Every row gives one point. A path goes straight from each point to the next, and from the last back to the first. The post is the endless flat space through its rows: a point in 2 columns, a line in 3, a plane in 4, and so on, so that a path can go around it. How many times does the path go around the post? Going back the other way cancels.

Post, one row:
[[ 17 -10]]
Path:
[[ 12  25]
 [ -4  -1]
 [ 19 -50]
 [ 43 -36]
 [ 29  13]
 [ -4  27]
 [  0  -4]
 [ 24 -34]
 [ 39 -26]
 [ 20  16]
 [-13  18]
 [  1 -11]
 [ 18 -22]
 [ 39 -21]
 [ 20   8]
 [-23  32]
 [-10 -26]
 [ 45 -54]
 [ 26 -50]
 [-15 -12]
 [ -3  10]
 [ 23  17]
 [ 60 -27]
 [ 19 -38]
 [ -3 -40]
 [ 47 -54]
 [ 36   4]]
Times around: 3

Post:
[[ 29 -27  19  12]
 [ 35  -6  15   3]
 [-19   9   5 -13]]
Path:
[[ 15  20  18  -2]
 [ 37 -11  39  19]
 [ 31  42  20 -44]
 [ 44   1   9 -18]
 [ -7 -59  -5   9]
 [ 11 -56  10  42]
 [-13   2  23  24]
 [ -6 -39  37   5]
 [ 16 -20   8 -16]
 [ 15 -36  10   9]
 [  1 -45  -3  32]
 [ 30 -14   1   1]
 [-12  19  -3 -26]
 [ 24 -16  16  -4]
 [ 27 -60   3  14]
 [ 38   9   0  17]
 [ -3  -5  17   9]
 [ -3 -13  26   3]
 [ 15 -41  21 -13]
 [-12 -30 -13 -25]
 [ 28 -22  10  -5]
 [ 47 -12  28 -19]
 [ 16 -44   7   5]
 [ 38 -11   0   8]
 [ 38 -52  25  53]]
Times around: 3

Post, 7 rows:
[[-17  34 -21   0  16   2   0  -4]
 [ 20  25   0 -28   0  -6  -6  20]
 [-29 -45 -18  -9   5 -14  27 -14]
 [ -7 -36  15 -18 -18   1  30 -24]
 [-17  -9   9  -5  21  27 -13  -2]
 [-10   7  11  -9   4  16   8  22]
 [ -5  27 -37  -7  27  35  -8   7]]
Path (22 x 8):
[[-24 -12  41  -3  27  16   2  12]
 [ 15  25   2 -47  -7  48  -7  16]
 [-37  11 -15  -2  12   4 -23  25]
 [-16   6   1  13  -1  12  14 -12]
 [-13 -14  -3  17  10  23  32 -19]
 [  9   9 -14 -33  24   9  24  25]
 [-33 -31  35 -35  -2   8  -5   6]
 [ -4  -5  13 -19 -11  26   5 -24]
 [ -7 -27   1 -15 -17   9   3   6]
 [  1  -3 -19   6  12   4  -5 -17]
 [ 10   8 -42 -17  25   8   3 -12]
 [-11  33 -12 -25  -3   3  30   4]
 [-11  13   8 -34  18  -5 -35 -32]
 [-18 -29  30 -32 -11  11 -23   9]
 [ -5  25 -10  -2   8  20  -7  15]
 [-19 -25 -60   8  37  10   8 -13]
 [  0  26  -7  24  25  16  -4 -11]
 [ -4  -1   8 -14  28  -1  18  13]
 [-44   1  -9 -12  23  15  23  19]
 [-38 -20  -1  -5 -11   6  20  -8]
 [-25 -11  13   5   1 -12 -11  21]
 [-18   8   4  24  34   2 -11   2]]
Times around: 4

Post, 11 rows:
[[ -6  22 -17  12  23 -20  22  29  -6 -11 -11  33]
 [ -9  -8  20   6 -12   6 -35 -15   9  -9 -27 -10]
 [  5  37   9  -6  -8 -23   9  -2  39  -9 -12 -18]
 [-18  24   4   8   6  11  11   0 -16   3 -15  16]
 [-18  -1   4 -10   2   7  26 -12  46 -15  10   4]
 [ 15 -21  -3 -21 -23 -23  13  30 -16   4  -1  10]
 [ 15  10  15 -21   1   3  -7 -25   8  -2 -10  16]
 [  8   2 -31  -7  24 -20 -22  20 -29   4 -36  -6]
 [-17  -7  12 -23  17  -7 -44  -6  15  10   0  17]
 [ 19  13   1   7   3  -5   9  36 -26  -6  -9   5]
 [ 21 -38  19  -7  -6 -15  -1 -20 -24  25 -16  -1]]
Path, 21 rows:
[[ -6   9  29 -11 -16 -10   0 -13  32 -18 -32  27]
 [-30  10  13  13  22  23  16  13  16 -10   8  56]
 [ 29   5 -14 -40  14  13  -4   4 -24  -9 -36  -2]
 [ -7  16  -5 -23  17  11   8  -8  18  -9 -12  22]
 [ 40   3  25   0   5 -23   4 -28  14  14 -18   2]
 [ 20  36 -30 -38  18 -21  28 -17  47   3 -38 -30]
 [ 33  38  19  -5   8   1  -4  43 -31   1  -7   5]
 [ 11  16  20  12  19  10  28 -21  25   5   2   7]
 [-18   9 -35  30  21  39  -4  39  -7 -45   0  29]
 [-14  -4  -4  13  32 -33 -24 -28  36 -10 -26 -15]
 [-12  -2  14 -22   2  -1 -26   4  15 -22 -24  -5]
 [-21  18   9  19  30 -32  -9 -10  -2   0 -39  45]
 [ -7  23 -45  -2  28 -10   3  25   0 -35 -28 -30]
 [  4 -17  -6 -12  20 -36 -13 -22 -32  44  -2  10]
 [  8  -3  26  20  22  14  37   9  16   0  21   2]
 [ -3   5  30 -11  -4 -35 -10   0  -8  44 -10   7]
 [ -2 -20  -9  10  44 -54 -58   6 -28  17 -47  -9]
 [  6   5   6   3  19  14 -48  34  -5 -46   3  30]
 [  8   2 -10  -1  13 -14   9   5  -4   0  11  -3]
 [ -5   9 -14  -1  14 -51  -2  31 -52  40 -19 -14]
 [ -2  -6 -19  -9  47 -31  -7 -37  22 -17 -60   6]]
Times around: 0

Post (17 x 18):
[[-13  26  -5 -14  14  10 -19  -1  30   4  22  -9  -6 -20  13 -26   9  16]
 [  9  -3   4   2 -19 -28  -8  31 -19   4  -8  14 -17  -7 -22  19  -3  -9]
 [-18  -5   8 -17 -28 -18  -2  19 -11  -3 -10  -5   4  18 -10 -19   1  15]
 [ -3  11 -33  10 -19  -7  12  -1  18   5 -15 -18   4   1   0  14 -12 -23]
 [ -7  10 -20 -34 -43 -12  -6 -42  -2  14  -1 -16   9  15 -13   9   4  21]
 [ -1   1   0   9  17 -26  11  -9  11 -13  30  35  18   8   5  42   5   0]
 [-27  14 -20  20  26 -15 -19   1  14 -15   6   9   9 -31   2  50   2  18]
 [  1  -8  17 -17   8  41  15   2  28  41  28  56  21  35  -8 -44  -6   7]
 [-15 -10  15 -55 -11   0 -18 -17  22   8  -4  -2  26  34  -8 -24 -25  10]
 [-11 -20  21  23 -39  15   7 -44  16 -26  53  23   9   7  -6  36   2  12]
 [  8  -5 -31  -9 -10  18  17   8  18   8  25  20 -36  34  -2   8  -2  -9]
 [ 19   8   4  35  -3  -3  12   1  20  -8  -6  -6  -8  18  -1  32   1   2]
 [  1  26  -1  -6 -22  24  -7 -10 -13  -7  14  -7  30  -1  -8 -12   8  14]
 [-24   4  20 -19 -11  15  20   2 -12  -7  -5  -8 -23  26  -8 -32  20 -24]
 [ -5 -22   9  -9 -32   7  22 -15  21  -3  12  -3  21  12  -7  46 -18  26]
 [ -2   0  -8 -17 -20  44 -20 -30   2 -10  24 -10   4 -12  34  -6   2  17]
 [-10   2   9 -29 -14   5  -5 -12  -9 -25  -5  20  11  -4  -6 -36 -16  25]]
Path, 27 rows:
[[  6  21  12 -30  33 -22  -2   1   5  16  10  -2 -25   5   4  -7  31  -6]
 [-24  -3 -14   4 -32 -11   7  -5 -12 -12   6  27  13   6 -22  12  13   6]
 [ 31   3  26  -6 -47 -23 -17  15   3  26  21  17   6  42  -9  -7   4  -7]
 [-51  15   2  -6 -20   5  36   0 -10 -21  51  -4 -18   3  -4 -12  16  -7]
 [ 20 -17  -6   0 -30   3   1  -3  34  38  28  -9 -18  21 -23 -20  -9  30]
 [ 22  14 -59  -6  -6 -19  12 -14 -18  13  -9  17  15  27  14   2  12 -29]
 [-15   8 -14   5   2  17  22  -4  37  25   5  -7   9 -12  -3   3  13 -14]
 [-20  29 -26  -1  10   3  12  -3 -11  11  -6   2   0   8   1 -43  40  20]
 [  2 -35  25 -16 -15 -31  28  24  11   2   9  20 -19  33 -20  -1 -33 -10]
 [ -8  -5 -15 -14  17  -7  21  10  23 -15  23  38  20  28  34  23 -16  16]
 [-14  13  21 -41  16 -13 -24 -42 -12 -22  10  33 -12 -10  -1  10  17  18]
 [ -4 -34 -15 -24 -34   9 -23   9  17  -4  12   5   0 -25  -9   4 -19  21]
 [-13  16 -29 -22  43 -22  -1  13  -3   4 -35 -28  -5 -20   9  -3  -9  -8]
 [ 60 -21   2   3  -4  -4 -22  -1  20 -13  26  23 -12   5  -7  36 -22  -7]
 [ -5  22  -5 -12 -25   2   5   1  17  28 -14 -35   4  25 -22  15  25  -9]
 [ 14  14   7  -9  -4   3 -10 -21  21   1  17  50  10   7   6 -13  -5  36]
 [-35  14  13 -17   1  13 -23  -5   9  26 -13 -18 -29   2  14 -29   8  16]
 [  6  10 -32 -19   5 -10  18 -24 -38 -30  17  19  -6  23   5 -26   0 -40]
 [-24  17 -24 -10   9   8  24 -23  -5  11 -21 -10  16  -2   9   3  -5   0]
 [-30   4 -16 -17 -56   7 -49 -25  -9 -11  10  -7  20  -2 -26  22 -21  27]
 [ 10 -13   9 -22 -20 -15 -22   9  14  -4  -5  -9  -9  40  19 -18  -1  -8]
 [ 19  -8  12  -2   2 -11 -12  -9  38   9   5 -16  -9  11  -7  21  11  25]
 [ -2   8  -2  -4   0  33  -8 -22  -9   0  28 -23 -30   5   2  -1  27  13]
 [-22   0  13  -7  -5  10  -1 -35  25  12   6   8  27  11  -6  14 -16  39]
 [-14  -4   6 -12 -23   3  15 -15  25 -11  21  30   3  28  -1  15 -15  21]
 [  2   1  41  10 -12  19  -1 -16   0   7   2  -4  19   2   5  48   3  31]
 [ -5  -5  11  -4  -7  10  18 -25  39  37  -4  13  14   2  -6 -17 -18  15]]
Times around: 0
